Each point is reached from the start by the listed moves, each made 0, 1 or 2 times, or once backwards (-1), plus a little noise. Say if it took an odd or an even number of moves. Then give how often each move was made.

Moves:
(1): -17	15
(2): -17	-23
Start: -10	-11
Points:
-46	-54 -> even (0, 2)
-26	8 -> odd (1, 0)
-59	-3 -> odd (2, 1)
-26	-34 -> odd (0, 1)

Moves:
(1): 1	-1	15	3	-32	-7	9	11	-23	2	7	-6	7
(2): -20	1	8	11	-4	0	-10	-1	-16	-6	-3	21	-14
(3): -8	7	5	-13	-7	-1	-4	8	2	10	13	-3	5
(4): 14	1	3	-4	-8	-8	5	6	-10	24	-2	-2	-7
(5): 3	32	3	-9	-6	-8	20	-4	-2	12	6	1	-5
(6): 7	-16	10	-19	1	10	18	0	-8	-1	-15	7	4
(7): -25	-25	-15	23	-25	6	22	-10	-31	17	-1	18	-7
(8): -22	-8	-4	26	10	-8	11	7	18	4	-12	16	8
(9): 9	11	-7	-4	21	28	3	20	15	-6	-5	-16	1
(10): -9	-2	-19	-13	-12	-15	-1	5	-2	-3	-12	-12	3
(11): 8	-11	4	-12	22	2	6	-2	1	-7	-2	-22	1
Start: 9	3	11	5	-6	0	23	2	-1	8	-19	11	-16
Points:
44	8	73	-3	-7	50	-4	71	-71	20	18	-52	-45 -> odd (2, 2, 1, 2, -1, -1, 0, -1, 2, -1, 2)
-15	-54	46	-20	-36	10	73	7	-98	63	-46	56	-51 -> odd (0, 2, 1, 2, 0, 2, 1, 0, 0, 0, 1)
-61	-13	24	0	-24	20	121	83	-32	32	-40	-15	8 -> odd (2, 1, 2, 0, 1, 1, 1, 2, 2, 1, 2)
44	73	59	-97	11	5	50	28	-40	-22	-30	-46	-38 -> even (1, 2, 0, 0, 2, 1, -1, -1, 1, 1, 2)
37	50	-10	-115	-18	14	-2	49	44	-16	-17	-57	24 -> odd (0, -1, 2, -1, 0, 1, -1, -1, 1, 2, -1)
